Rows are points. Each copy is the shape, with its points in the same order, turned, moved and blurred by noise. Say if it was mirrored as well.

Shape (6 x 3):
[[-11  20  14]
 [-12  -5  17]
 [-22  14 -27]
 [-15 -40  -4]
 [ 31  17 -38]
 [ 54  -2   2]]
Copy 1 (6 x 3):
[[ 15  23  21]
 [  5   1  16]
 [  5  35 -19]
 [-19 -21 -11]
 [ 45   7 -35]
 [ 60 -29  -7]]
Copy 1 is: only turned
Copy 2 (6 x 3):
[[-25 -25  25]
 [-13  -1  30]
 [-41  -8  -9]
 [ -3  33  17]
 [  7 -29 -29]
 [ 38 -28  -2]]
Copy 2 is: mirrored
Copy 3 (6 x 3):
[[-11  21   8]
 [-12  -3   6]
 [  8  17 -29]
 [  0 -39 -14]
 [ 56  19  -8]
 [ 51  -3  37]]
Copy 3 is: only turned

Shape (8 x 4):
[[-13  -3  29 -14]
 [-11  -9 -33  20]
 [ 12  -8  -6 -19]
 [ 14 -25   5   6]
 [ 15  12 -22   5]
 [ 17  39   8  24]
 [ -9  23  16 -37]
 [ -6 -50   5 -22]]
Copy 1 (8 x 4):
[[ 14  26   6   8]
 [-39 -22  -8   4]
 [  8  -4 -25  -4]
 [  7 -16  -8  24]
 [-10 -27  -8 -20]
 [  3 -24  34 -29]
 [ 14  33  -8 -26]
 [  5  10 -37  40]]
Copy 1 is: mirrored
Copy 2 (8 x 4):
[[-14  -7  25   0]
 [ -9  14 -39  18]
 [ -7 -16  -8 -17]
 [ -6 -25 -16  11]
 [ 17   9 -27 -13]
 [ 48   9  -2   9]
 [ -3  11  30 -29]
 [-43 -29  -1   1]]
Copy 2 is: only turned
Copy 3 (8 x 4):
[[  7   7  33 -10]
 [-19 -10 -29   9]
 [ 25   1  -3  -9]
 [  9 -30   3 -19]
 [  4   6 -29 -20]
 [-19  21  -9 -54]
 [ 23  36  22  -8]
 [ 24 -29  19  19]]
Copy 3 is: mirrored
Copy 4 (8 x 4):
[[ 20 -20  27 -24]
 [-24 -27 -12  15]
 [ 17 -18 -16 -18]
 [ 26 -25   0  11]
 [ -6   1 -25  -1]
 [ -5  36   6   0]
 [ 11  -3   7 -51]
 [ 34 -60   2  -8]]
Copy 4 is: only turned

Shape (10 x 6):
[[ 19 -20 -29   7  14  23]
 [-15 -26  19 -32   4 -11]
 [-22  22  -5   4  -8  18]
 [ 13  -1  -5  -3  -4 -23]
 [ -1  -5   1 -28   2 -19]
 [  3 -14 -23 -18 -31   2]
 [-26  -4   8  15   2 -17]
 [-19   5  15  -4  18  -9]
 [  0   7  -1   9  13  23]
 [ 19  17   0  19  -5  10]]
Copy 1 (10 x 6):
[[ 27  -8 -45  -6  -1   1]
 [ -8 -34  15 -13   9 -24]
 [ -2   5   4 -13 -10  34]
 [  0   6  -3  14  -7 -17]
 [ -1  -6  12 -10   5 -27]
 [-13  -2 -20 -27 -27 -17]
 [-23  -8   4   9  16   8]
 [ -2 -11  17   2  20   6]
 [ 21 -11  -9  -4   0  24]
 [ 14   1  -8  16 -21  19]]
Copy 1 is: only turned
Copy 2 (10 x 6):
[[ 39  -9 -15  -6  21  -4]
 [-35 -24   3  -1  24   9]
 [ -2  33 -12  -7  -5   4]
 [ -2 -13   6 -15  -8 -22]
 [-19  -9  11 -21  13  -5]
 [  2 -17 -26 -38  -5   8]
 [-20  11  -9  12   0 -25]
 [-20  10   9  10  16 -11]
 [ 20  19   2   7   5   4]
 [ 20  12   1   2 -22  -5]]
Copy 2 is: only turned
Copy 3 (10 x 6):
[[ -2 -15 -32   7  17  23]
 [-38 -15  28 -13  -4  -2]
 [  4  29   5  12  -1 -11]
 [ 12 -23  10  -7   2  -8]
 [-10 -13  15 -24  -3  -8]
 [ -7 -14 -19  -6 -27 -13]
 [-10  -6  25  18  16 -26]
 [-12   4  32  -3  20  -8]
 [  2  11   3  13  15  17]
 [ 29  -2   6  19   3  12]]
Copy 3 is: only turned
Copy 4 (10 x 6):
[[ 45  -1  31   3 -20   1]
 [-13 -28  13 -27 -19  29]
 [  8  26 -12  12 -20  32]
 [  8  -8  -6  -8 -11 -12]
 [  4 -14  -5 -28 -24  13]
 [ 11  -4   9   3 -60  -2]
 [-25   8   7  -1   1  12]
 [ -6   3   1 -14   3  27]
 [ 24   9   2  11  -5  26]
 [ 18  -1 -15  26  -6  -1]]
Copy 4 is: mirrored

Shape (14 x 8):
[[ 12 -35   4 -14  -9  19 -26 -13]
 [ -7  -9 -29 -13  -9  13  -7  24]
 [  3 -27  -6   5 -17  -5 -25  17]
 [ 15  39  23 -10 -17 -31  27 -23]
 [ 14  -5   6  -6   2  -4 -32  -5]
 [ 26   4  -1 -15 -11  -3 -39 -19]
 [ 10   1  16 -28   3 -21   1 -15]
 [-28  -5   1 -16 -10  11 -16  21]
 [ 22  -2  19  -4 -30 -11  -1 -21]
 [-27  -8 -35   2 -14  10   7  15]
 [-11  15   0  -6 -25 -34  17 -46]
 [ 22  16  31  11  10 -19  -3 -36]
 [-29  13 -24   2 -28  34   9  15]
 [ -2 -13 -24  -5  -9  19   6   9]]
Copy 1 (14 x 8):
[[ 24   5  25 -26  -9  14 -29 -20]
 [ -7   6 -23 -30  -2  17 -14  -1]
 [ -2  25   4 -21 -19   4 -31   5]
 [ 20  -4  16  38  -9  16  35  32]
 [ 19  25  10  -1 -13   3 -10 -16]
 [ 36  26   8  -1 -27  18  -4 -18]
 [ 17  11  27  -1   1   7  24   5]
 [-27  10   0 -10   3  21 -15 -13]
 [ 28   4  28  12 -19  19  -7  18]
 [-25 -16 -23 -26 -14  11 -11   6]
 [  5 -20  27  12 -41  13  35  19]
 [ 35   1  28  36 -13 -14  13   0]
 [-25 -28 -29  -5  -7  33 -20  -1]
 [  2 -12 -15 -27  -2  13 -17   3]]
Copy 1 is: only turned
Copy 2 (14 x 8):
[[ 32  -6  -6  35  -4   9 -28  -8]
 [  2 -17 -14  -8  25  23 -32  15]
 [  7 -19 -22  27   5   6 -24  21]
 [ 12  22  -4 -34 -20 -28  24   4]
 [ 18  13 -18  17  -9 -11 -29  12]
 [ 45  19 -16   7 -11  -8 -26  17]
 [ 14   6 -12 -10 -10 -28 -16 -10]
 [ -9 -12 -23  -2  -8  23 -36   1]
 [ 26   4   1   5 -19 -10  11   6]
 [ -7 -14 -29  -7  27  33  -5   6]
 [ 18  15 -32 -18 -14 -11  36 -14]
 [  5  42  -5   7 -24 -33   6   3]
 [ -8   1 -14 -17   8  60  -6  11]
 [  8  -8  -5   5  26  23 -17   5]]
Copy 2 is: only turned
Copy 3 (14 x 8):
[[-10 -23  27 -12  -4  10 -23 -10]
 [  4 -18 -24  20  -5  18 -23   4]
 [  8 -16  13  12 -27  13 -11  10]
 [-30  34 -18  -6 -14 -38  29 -21]
 [  0  -7  11 -14 -12 -15 -15  12]
 [-12 -12   4 -26 -24 -22 -27  -1]
 [-29  -1   2  -4   6 -27  10   1]
 [ -6   9  -3  17   4  19 -24  17]
 [-24   7  11  -7 -27 -13   6 -21]
 [ 17  -4 -22  40  -2  17 -22 -12]
 [-23  24  -1  24 -13 -46   1 -37]
 [  0  20  17 -27  -4 -41  18 -17]
 [  7  20 -33  22  -3  31 -28 -20]
 [  7 -17 -17  15  -1  18 -12 -16]]
Copy 3 is: only turned
Copy 4 (14 x 8):
[[ 32 -10  19  -9   5  33 -17 -16]
 [  7  -7 -27 -13 -16  15  -1 -25]
 [ 20  -8  13 -14 -22  -1  -5 -22]
 [-13  39  10  14  49 -19  21  -7]
 [ 18  19  19 -20   0  15  -9  -6]
 [ 22  35  19 -10   7  19 -23 -19]
 [  6  18  14 -21  37   7  11 -16]
 [ 11 -14 -22 -24  -1  -2 -12  -1]
 [ 18  16  26  15  26  -4  -1 -17]
 [-18 -19 -26   0 -16   8  -3 -21]
 [-34  15  19  11  44 -13  -9 -25]
 [ -6  36  42   2  30  10   9  13]
 [ -7 -15 -44  19  -8   6 -13  -2]
 [  3 -12 -18   3  -9  24   5 -21]]
Copy 4 is: mirrored

Shape (12 x 9):
[[-14  -5 -12 -11   7  -6   6   6   1]
 [ -8  -2  11  -8   3  16  10   6   2]
 [-17  14  -8  -2   0  11  -1   7   6]
 [-25  13   3   0   2   0 -14   3   8]
 [ -2  12   7   3  -7   5  12  -4 -22]
 [ -6  -5  -2   7   7  -5  13   9   7]
 [ -9 -60  -1 -12  -6   1  -2  -7   5]
 [  2  17   8   3   9  -4   8 -23   6]
 [  2   3   8   4  -3  -6 -42  -7   1]
 [  3  17   8 -26   2  25   8   5   4]
 [  1   8  -4  -7 -28   5   7   5   5]
 [ -8   0  -7   0   9  23   1   0  -1]]
Copy 1 (12 x 9):
[[-11 -16  -7   4  12  -8  -8   6  -1]
 [  4   7 -11  -9  10  -8   3  -2  -1]
 [  0  -2 -14  -3   3   5   1   8  15]
 [ -9   8  -5   5  13  13  -7   4  23]
 [  0  10  -2  -2   1  15   7   7 -19]
 [  4 -12   6   6   8 -10   6   2   0]
 [-26  10 -14  30   9 -44  -8 -12 -17]
 [ -4  -1   5  -7  -9  17  -3 -21  -3]
 [  1  25   4  25  -5  13 -30  -1  14]
 [ 12   6 -23 -29   0  -4  -9  -1   1]
 [ -8   8  -1 -10 -13  -7   1  20  -1]
 [  8   0 -24   5   0   0   4  -3   2]]
Copy 1 is: mirrored
Copy 2 (12 x 9):
[[  4   1   0 -12  -5  -3  15  15  -6]
 [-14 -12   4 -15   9  -3   4   2   4]
 [ -9  14   7 -11   8   0   8  18   9]
 [ -3  21  17 -17   1  -4   0  14   5]
 [-19  -1  15   5  13   2   8  -1 -16]
 [ 11  -6   2   1   2  -3   4   7   1]
 [  9 -25 -16 -29 -32  30  -5   0 -10]
 [-11   9   9   3  -2 -16  10 -19  -3]
 [ -7  29   3 -13  -7   1 -32  -2 -11]
 [-33  -1  -7 -14  10 -18  11   5   3]
 [-27  -4   0  10  -8   2   2  18   1]
 [ -9   6  -5 -14  12   8  11   1   6]]
Copy 2 is: mirrored
Copy 3 (12 x 9):
[[ -2  -4  -9 -11  -3  -6   6   6  -2]
 [-11 -10  -6  -1  -4   5 -11   2  -7]
 [-10   8   3  -9   1  12   7   7  -5]
 [-18  17   6 -10  -6   4   6  -6   5]
 [ -1   2 -20   9  -5  11   6 -12 -21]
 [-12 -10 -15   2   6  -2   8   9   8]
 [ 12 -46   3  -4 -31 -23  -5  -2  19]
 [-14  -6 -21 -11  13  11   6 -27  -4]
 [  1  12  15   7   0  -6   6 -34  17]
 [  0   1  -6 -11   8  22 -25  -1 -15]
 [ 13   2 -11   3  -9  25   0   5   7]
 [ -7 -13  11  -3   3   7   3   3 -13]]
Copy 3 is: mirrored
Copy 4 (12 x 9):
[[  2   0 -23  -1  -7 -10   1   8 -11]
 [ -6  -1  -1 -17  -4  -2  -8   0  -4]
 [-17   9 -13   1   1   4  -8   2  -7]
 [-19  -2 -16  14   4  -5 -19   1  -2]
 [-10   4   7  -4   9 -13  10 -20  -9]
 [ -3 -10  -7   3 -10  -1   9  11  -8]
 [ 52 -13 -13  -8 -19  -6 -18   1   3]
 [-10 -14  -2   0  28  -5  10   1   6]
 [  3   4   5  29  17 -20 -27   6   7]
 [-17  14  -2 -31  11  -8  -8   5   3]
 [ -6  22  -4  -2  -5  -4   6  -6  15]
 [ -1   7  -4  -8   8   7  -9   3 -16]]
Copy 4 is: only turned
